Rows are points. To make a cloud, some directions were put in groups of two or more. Within a group, all points are equally far from the middle, so they leave a hole (a ring in 2 directions, a hollow ball in 3). The other directions are filled evenly. Then the cloud was stretched, turned, moved and blurred a little. How many holes are there, and how many directions does each take, smallest first?
(in the rows, 128 means zero)

Cloud (15 x 2)
[[ 82 172]
 [153 105]
 [174 134]
 [ 77 167]
 [116 112]
 [ 88 175]
 [114 112]
 [175 123]
 [ 79 168]
 [ 87 174]
 [104 178]
 [173 135]
 [150 163]
 [175 131]
 [175 131]]
Holes: 1 (2)

Cloud (22 x 3)
[[113 107  85]
 [ 56  90 149]
 [136  74 156]
 [102 116 171]
 [154 164 123]
 [ 86  96 163]
 [165  73 127]
 [ 78 154 149]
 [ 79 170 130]
 [200 135  97]
 [ 95 171  92]
 [139 120 177]
 [141 160 144]
 [ 86  96 164]
 [ 57 158 146]
 [154  85 108]
 [109 170 101]
 [113 170 105]
 [161  87 104]
 [131 168 119]
 [163 117  89]
 [ 54 166 137]]
Holes: 1 (2)

Cloud (28 x 4)
[[109 137  79 188]
 [192 191 134 154]
 [136 165 174 160]
 [ 99 155 103  98]
 [221 143 124 133]
 [103 164  89 116]
 [125 184 163 151]
 [ 46 114 127 137]
 [173 162  99 162]
 [142 150 139 177]
 [142 163 193  71]
 [149 196 126 134]
 [153 140  64 140]
 [189 112 111 155]
 [104 139 184 111]
 [157  86 125 127]
 [130 172  88 148]
 [ 76 147 157 124]
 [184 133  96 118]
 [134 166  91 118]
 [160 131 161 166]
 [175 144 108 175]
 [172 118 132 170]
 [141 130 123  82]
 [153 187 112 130]
 [ 65  95 122 105]
 [157 155 104  99]
 [221 167 126 123]]
Holes: 1 (3)

Cloud (48 x 6)
[[162  70  97  87 100 184]
 [126  96 150  88  67 138]
 [167 134 109 112  58 162]
 [106 100 110 147  82 128]
 [113  75 150 137 118 192]
 [ 83  69 150 125 127 173]
 [154  75 166 109  97 100]
 [116  64 169 110  87 112]
 [160 100 120 149 120  76]
 [128 137  67 126 112 223]
 [132  74 166  97  79 121]
 [101  98  82 139 156 159]
 [ 83  65 154 100 132 122]
 [184 173 117 128  79 125]
 [139 125  72 134  95 224]
 [125 130 120 179 103 115]
 [119 177 151 162 138  97]
 [127 150  70 139 161 184]
 [138 173  70 133 152 192]
 [133 198 121 122 144 186]
 [160 147 110 126 177 167]
 [149 205 134 120 142 179]
 [160 142 127 137 178 157]
 [152 149 141 109 171 171]
 [131  91  67 128 134 213]
 [134 141 112 185 114 154]
 [161  66 117  92 104 195]
 [189 193 122 129  95 157]
 [180 161 137 117  75 154]
 [ 90  89 143 114 140 192]
 [146 114 102 145  76 109]
 [146 137 110 120 179 174]
 [178 114  86 164 129 182]
 [143 140 102 179 110 179]
 [146 131  89 187 121 165]
 [125 191 144 148 155 153]
 [ 94  93 157  95 147 103]
 [145 151 184 112 124  71]
 [156 105 172 105  81 112]
 [130 119  63 125 145 207]
 [130 126 108 123 180 174]
 [108  94 153  82  80 132]
 [ 83 105 148 114 146 177]
 [134 130 171 106 149  69]
 [142  88 158  88  70 142]
 [107  43 118 139 138 176]
 [200 111 110 122 113 149]
 [142 120 168 124 150  63]]
Holes: 3 (2, 2, 2)

Cloud (74 x 8)
[[141 174 110 125 141 181 176 156]
 [ 86  90 133  97 163 109 176 167]
 [ 92 130 117  53 140 138 153  96]
 [106 144  65 136 163 126  53 100]
 [194  94 134  95 107 199 128 150]
 [114 119 173 101 159  98  87 149]
 [166 143 195 128 121 138 197 133]
 [ 87 150 119 151 171  95 180  93]
 [ 90  64 154 141 141 157 190 166]
 [139 135  79 172 109 154 180 129]
 [190 155 202  86  95 115 102 124]
 [180  75 105  70 126 154 129 147]
 [208 155 154 153 144 152 113 124]
 [ 61 101 129 123 110 122 150 129]
 [118 135 143  46 110 109  81  78]
 [135 140 130 164 119 177  60 100]
 [180  90 151  99 115 134 116 169]
 [125 167 112 182 124 101 111 156]
 [128 162 173 149 168 101  60 102]
 [125 137 127  83 184 192 108 150]
 [114 172 133 181 180 146  64 142]
 [105 117  71  76  97 113 153 122]
 [ 81 119  96 208 131 137 138 113]
 [134 174  89 147 111  82 133 104]
 [ 96 128 194 112 109 150 167 121]
 [201 131 117 102 133 126 141  84]
 [ 80 117  62 170 173 143 125 125]
 [ 96  65 106 112 123  73 154 111]
 [123 149 150  94 156 202 162 135]
 [152 137  79 152 139  93  65  99]
 [168 178 111  91 125 177 125 137]
 [183 160  97 150 123 165 152  85]
 [180 191 142 133 177 152 120 119]
 [196 139 147 127 170 142 127 140]
 [158 152 153  87 120  88 170 122]
 [174 130 150  72  88 136  59 138]
 [ 70 148 157  77 115 106 125 110]
 [160 186 168  81 116 159  59 155]
 [ 83 149 117 203 169 130 129 142]
 [159 174 140 123  87  65 102  67]
 [ 97  86 132  88 160 112 110 137]
 [ 73  89 168 150  95 120 102 142]
 [116 144 167 111 124 178 184 165]
 [ 82 133 155 183 102  56 127  74]
 [ 88 164 118 133 132 121 107 183]
 [118 143  88 124 117  57 146  61]
 [106 134 127  71 176 141  79 172]
 [100 159  65 124 129 126 139  74]
 [132 223 138 131 157 140 103 118]
 [196 134 173 119  94 103  81  97]
 [137 142 180 181 167 132  90 111]
 [100  88 119 111 170 176 131 162]
 [115 112 131  79 140  75 145 179]
 [103 190 180 111 134  48 114 105]
 [132 114 158  79 111 154 119  89]
 [108  94 169 115  74 111 169  89]
 [131 144 132 111 181 205 105 160]
 [156 160 123  33 116 137 130 143]
 [144 156 171 102 164  83  62 139]
 [ 88 161 150 198 149 109 158 115]
 [195 117 111 150 138 135 115  97]
 [ 97 152 156  62 110  48 119 159]
 [102 207 167 176 108 126 105 145]
 [146 127 162 149 143 145 169  60]
 [176 126  89 123 128 189  95 141]
 [ 99 126 114 128 191  78 151 147]
 [172 170  82 131 190 147  92 150]
 [107 183 171  72 149  59 115  92]
 [115 147  59 127 213 163 126 182]
 [134  63 144 155 116 106 128 108]
 [135 113 148  89 184 129 124 109]
 [104 147 136  39 162 134 170 135]
 [118 126 137 108 181  88  85 101]
 [181 125 135  43 163 134 119 158]]
Holes: 3 (2, 2, 2)

Cloud (100 x 9)
[[129 119 144 161  97  90  55  89  86]
 [164 186 113 158  92 140 129 122 179]
 [134  70 149 136 164 132 127  78  80]
 [114  95 115 143 106 126  68  85 170]
 [153 103 221 157 106 143 138  77  66]
 [ 99 153 143 176 150 151 160 173 176]
 [108 133  73 110 115  47 137 124 136]
 [125 166 142 106 154 117 155  97 132]
 [139 140  82  95 112 146 102 143 189]
 [119 104 152  59 127 137 154 120  72]
 [146 197 155  88 103 179 143 113 106]
 [148  90 153 160 102 167 138  83  90]
 [136 106 107 189 139  84 118 127 144]
 [158  70  60 131 131  52  74 142 104]
 [132 165 100 156 117 148 194 142 167]
 [123 170  57 129  98 104  78 145 211]
 [178 148 125 191 162 145 191  98 142]
 [133 157 108 100 173 201 102  93 111]
 [150  76 203 148 110 128 133  86  64]
 [111 123 176 108 137 176  85 123 106]
 [136  87 170 158  84 119 119 139  71]
 [177  80  99 186 102 148  52  75  87]
 [105 130 111 177 152 212 117 101 142]
 [136 125 152  80 144 177 198 116  60]
 [ 89  89 175 127 115 138 147 175  93]
 [102  64 159 182 139 154 142 118 161]
 [133  63  97 121 110 133  73 110 164]
 [139  99  88  66 142 181 163 129  82]
 [185 148 107 107 145 166 121 105  92]
 [124 119 164 131 134 154  94  92 128]
 [158 119 106 107  78  29  77 135 113]
 [ 95 156 189 153  70 125 153 178 144]
 [152 121 100 204  94 138 100 121 136]
 [145  87 115 147 172 201 162  93 108]
 [147  67  76 185 118 145  63  99 124]
 [118 115 128 112  84  81  86 159  90]
 [118 152 125  63 141 136 136  71  56]
 [128 109  99  76 136  89 138 167 136]
 [ 86  75 110 141 167 149 126 140 113]
 [117 155 135  48 126 134  79 104  89]
 [ 89 170 136 100 152 197 117 115 167]
 [160 149 157 178 108  65 155  93  84]
 [100 183 163 119 121 112 169 160 117]
 [ 98 104 108 103 152 156 108 104 139]
 [109 118 168 131 145 143 157  88 140]
 [124 130 137 114  97  70 178 126 157]
 [ 81  98 164 152 107 133 132 123 135]
 [124 192 159 112 121 106 185 121 111]
 [122  89 145 131  69 120  89 132  84]
 [175  93  78 119 120  71  89 103 149]
 [121 149 139 175  68 106 129 123 129]
 [122 133 116  92 109 122 161  78 110]
 [136 121 115  77 103 103 178 126 107]
 [107 127 119 116 117  73 180 156 127]
 [131 140 105 155  72 160  57 119 109]
 [115  96 111  96 135 171 146  95  52]
 [119  60 131 212 133 193 181 120 153]
 [178 176 187 127  78 111 129  77 101]
 [118 102 153 162  96  80 129 158 134]
 [146  84 179 132 137 100 208  94 108]
 [144 194 157 134  61 100 133 136 135]
 [148  36 164 138 152 134 167 124 128]
 [ 99 177 128  66  93 101 131 140 166]
 [ 80  62 140 108 142 174 121 177 128]
 [144 198 128 131 132 176 179 139 133]
 [137 107 223 156 127 144 150  91 117]
 [116  88  96  94 175 187 193 159 155]
 [119 137 106  94 136  89 144 100 146]
 [174 148 119 210 128 136 102  63  51]
 [111 136  76  69  92 153 118  97 124]
 [143  87 208 125  81 126 146 113 113]
 [111 187 198 186  64 135 159 151 154]
 [160 164 152 170 116  61 105  99 121]
 [158  78 154 158 177 182 121  94  89]
 [118 137 187 224 113 114 132 131 174]
 [161  96 131 189 154 194 107  79  80]
 [ 93  86 145 138 156 140 129 117  88]
 [ 78 113 175 137 107 174  98 159 169]
 [107 213  58 166 113 144  91 124 202]
 [120 109 119 160 167 129 168 176 139]
 [162  52 145 128 149 172 113 130 110]
 [113 210 122 145  61 122 119 134 151]
 [122 180 149 104 143 219 151 157 176]
 [182 145 141 162 120 179 102  50  99]
 [121 176  68 117 128 112  85 147 166]
 [146 110  35 184 128 110 123 102 119]
 [147 108  88 191 135 156  89 110 105]
 [138 171 106 118 112 176 149 135 180]
 [164 144 149 193 116 131 189 132 107]
 [157 120  61 107 137 107  93  99 150]
 [135  52 118  91 147 135 118 131 120]
 [156  95  59 113 142 107 132 147 154]
 [ 97 186 123 142 143 156 173 173 214]
 [134 145 138 101  63  60 119 140 167]
 [127 111  82  90 148 127 103  99 142]
 [158 113  78 179 127  63  80 107 137]
 [124  83 145 111 104 117 149  86 100]
 [103 161 168  82 125 154 149 156 173]
 [103 100 106  74 206 178 195 148 122]
 [107 196 140  95 102 128 115  52 125]]
Holes: 2 (2, 2)

Cloud (90 x 9)
[[134  35 116  81 126 154 146 100 114]
 [152 175 138  93 167 119 144  83 137]
 [103 129 206  88 155 157 142 126 113]
 [ 68 109 217 143 107 137 152 143 150]
 [132 181 144 135 178 127  84 174 161]
 [182 178 113 151 169  61 113 128 139]
 [ 73 148 159 188 146 131 135 163 170]
 [185 150  80  76 167 101  92 103  91]
 [123 101 177 124 107 140 118  91 181]
 [122 131 149 196 107 151 123 181 178]
 [154  76 105 124 101 137 154 101 100]
 [168 105  37  67 204 107  83  81 108]
 [129  96  96  62 174 187 123 101 123]
 [ 82  75 170 133 132 121 150 158 143]
 [237 107 133  75 140 140  78 111 149]
 [180 155  71  93 145 159 144 109 100]
 [135 158 171  76 142 140 156 137 172]
 [ 82  72 160 123 142 107  86 164 153]
 [169 119 137  94 164 150  62 142 143]
 [116 162 165  67 133 137 137 163 131]
 [199 161 124 127 214  93 112 125 109]
 [154 114 127 120 178 133 146  55 136]
 [156 181 132 152 158 131 120  96 141]
 [101 109 170 142 150 166  92 114 142]
 [184 141  61  71 156 111 129  92 108]
 [ 78  79 107 152 168 108 156 164 117]
 [113  96 127 132 142 129  65 121 123]
 [151 204 116 153 131 146 147 168 117]
 [129  64 132 126 173 170 107 122 102]
 [136 123  99 130 100 170 115 212 143]
 [146 113 112  85  96 140 113 182 134]
 [ 51 100 110 166 117 127 150 148 153]
 [183 156 103 147 166 111 136 116 152]
 [ 66 135 173 102 122 168 157 204 138]
 [148  78 163 123 129 132 144 165 133]
 [153  78 137 140 151 151 130 161 157]
 [149  96 109 144 102 157 117 217 128]
 [159  92  68 106 146  87 151  75 108]
 [176 130 101 108 149 124 123  46 162]
 [159 181  81 161 170  66 131 115  86]
 [145 155 174  69 180 138 185 127  99]
 [100 105 181 149 145 147 162 161  90]
 [134 112 139 181  99 179 158 165 159]
 [146 145 145  51 206  91 112 130 136]
 [110  90  96 164 129 142 137 198 164]
 [161 105 142 112 126 202 120 154  92]
 [ 48 112 167 147  91 153 144 178  95]
 [112  58 164  98  68 208 148 114 142]
 [153 166 144 127 156 124 151 222  87]
 [195 131 115  75 183 134  80 133 103]
 [140 134 137 147 104 145 135 235 145]
 [106 173 171 193  83 176 152 218 149]
 [ 41  95 163 153 128 115 110 135 147]
 [ 98  50  90 131 117 130 123 128 157]
 [ 90 103  88 109 176 107  89  83 110]
 [133  90 155 111 129 124 143 117  79]
 [110 122 124 143 114 130 108 151  68]
 [ 91 105 178 123 197 117 157 159 125]
 [ 93 112 107 129 112 157  69 128 120]
 [154 163 120 120 158 183 133 156  95]
 [154 181  99 147 162 115 168  87 107]
 [143 162 141  70 156  98 154 163 174]
 [205 110  53  75 156 121 105  80  73]
 [ 98  79 191  92 160 103 150 164 112]
 [163 114 151  83 188 150 148  68 110]
 [ 96 147 171  84  78 153 175 163  98]
 [158 138 157 124 161 144 125  75 123]
 [112 115 143 137 147 151 137 220  91]
 [138  80  84 130 223 146  91  55 104]
 [115 153  89 118 118 109 112 186 141]
 [112  88 174 125 117 133 120 105 173]
 [138 124 164 154  82 212 167 181 154]
 [109  87  88 116 150 138  74 121  98]
 [148  83  97 118 194 132 100  57 141]
 [110 118 158 163 101 138 152 200 183]
 [118 154 144 135 143 200  90 138 168]
 [142 161 168 145 161 149 123 200 123]
 [154 153 126 138 169  54 164 138 135]
 [145 126  94  87 158 127 195 152 117]
 [115 122 147 103 195  90 110 130 203]
 [ 86  61  78 129 141 145 150 116  90]
 [134 109 107 112 121 109 192 159  86]
 [139  79 115 121 134 169 162 185 153]
 [111 160  92 138 231  96 103  77  96]
 [ 80  95 175 135 168 131 111 155 192]
 [108 174 152 110 111 125 183 155 181]
 [155 126  84  73 109 128 152 132 140]
 [175 101 138 105 125 164 111  53 131]
 [ 92 199 115 177 127 125 124 208 132]
 [140 154 123 133 206  59 139 116 131]]
Holes: 1 (4)

Cloud (92 x 9)
[[161 125 119 128  54 145  83 152 118]
 [ 84 130 158 142  85 143 135 170 126]
 [140 112 126 124 103 156  33 129 159]
 [134 125 124  86 138 182  43  93 110]
 [152  88 176 120 115  92 177 159 125]
 [ 94 127 106  86  92 158 132 152 179]
 [124 131 132 159 173 132 119 119 176]
 [176 134 170 116 142 145  75  85  98]
 [157 145 116  60  78 174  58 112 128]
 [148 133 122 118 137 126  65  90 128]
 [161 149 175 161  65 182 116 123 193]
 [178 117 141 126 147 196  90 140 132]
 [ 90 118  85 115 119 148 130 107 129]
 [163  74 160  73 112 155 115 102 135]
 [129 117 143 120 133 161 154 213 139]
 [177 174 177 111  57 109 111 109 111]
 [161 173 191  87 108 128  73 140  95]
 [144  82 101 103 120 145 173 126 173]
 [154  67 128 118 134  96 156 169 173]
 [151 111  89  94 127 167  93 118  89]
 [ 97 126 103 100  65 172 141 163 177]
 [178 121 158 167  85 180 103  69 170]
 [137 106 114 106 110 196  29 108 139]
 [177 135 177  94 105 123 138 184 116]
 [110 110  96 117 123 148  81 104 163]
 [148 201 149 119  45 194  94  92  94]
 [126 149 135 109 145 141 157 190 177]
 [112 102 173 147 115  87 161 142 139]
 [175  98 149 136  83 132 168 110  99]
 [161 144 172 111  84  96  74 106 130]
 [169 146 158  82  41 134 137 152 113]
 [113 144 184 152 116 139 156 197 149]
 [135 111 175 138  69 125  61 101 106]
 [156 123 132  53 102 194 135 125 148]
 [147 145 160 110  47 142  54 119 168]
 [120  73 186 120 102 124 123 107 159]
 [176  82 194 104 122 128 122 114 122]
 [157  93 137  75 113 185 119 165 140]
 [127  95 142 147  89 117 147 167  81]
 [133 107 188 118  82 134 163 105 165]
 [180 120 137 131 103 167  33 109 168]
 [182 113 165 122 114  91 154 192 143]
 [166 127 154 106  56 219  94 132 155]
 [120 105 130 112 130 122 133 114 191]
 [ 89  77 188  98 114 154 105 139 135]
 [148  97 155 106  94 167 145 182 153]
 [176 146 143 136 130 194  88 136  91]
 [108 124  87 131 144 146 157 148 126]
 [158 178 152  60 149 189  66 157 104]
 [142 140 126 126 122 118  89 113 197]
 [158 102 152 154  98 202  95 109 151]
 [140  82 115 147  51 103 126 156 165]
 [158 175 161 131 151 189  92 101 173]
 [131  77 161  83 110 159  68 103 165]
 [122 153 184  73 177 177 130 151 140]
 [146 208 167  81  81 129  84 104 147]
 [ 96 118 166 119 104 101 111 149 122]
 [147 137 153 145 128 209  91 118 154]
 [150 177 195  58 112 170  74 160  85]
 [154 149 109 112 128 177 132 132  83]
 [127  74 119 137  57 189 107 117 191]
 [200 111 188 142  87 124 101 155 100]
 [137 117  94 130 109 166 187 134 139]
 [ 73 139 159 113 153 163 106 106 123]
 [124 172 114 142  86 165 104 106 107]
 [143 158 166 109  86  99  86 101 151]
 [167 180 214  98 101 152 103  88 168]
 [142 146 132 120  29 144 105 149 116]
 [128 178 142 124 140 180 109 126 196]
 [136 140 195 133 123 142 172 114 150]
 [187 201 163 139  99 203  64 123 140]
 [157 114 138 101  67 128  59  80 196]
 [104 110 158 136  38 126 130 114 155]
 [149 134 154 108  76 149 164 172 193]
 [183 140 155  74 140 143 131 150 128]
 [169 175 155  77  94 124  89 110 121]
 [181 161 189 119 103 125  41 150 132]
 [155 104  88 115 122 141  90 160 113]
 [179 118 163 181 109 141 171 162 154]
 [136 140 127  99  86 242  88 104 159]
 [124 108 147 154  60 172 107 131 185]
 [131 135 131 147 155 176 165 181 143]
 [170 181 179 153 108 187 109  79 163]
 [148 112 158 108  95  96 175 163 173]
 [148 151 171 180  77 144 132  76 185]
 [186 116 144  80  58 144 135 157 140]
 [210 103 156 152  38 151  96 106 118]
 [143 147 174  77 124 215  93 186 124]
 [117 116 160 158 126 144  99 177 172]
 [127 153 204 117  88 156  58 136 147]
 [116 117 159 120 168 178 132 110 139]
 [127 136 169 155  70 122 169 165 163]]
Holes: 2 (3, 3)
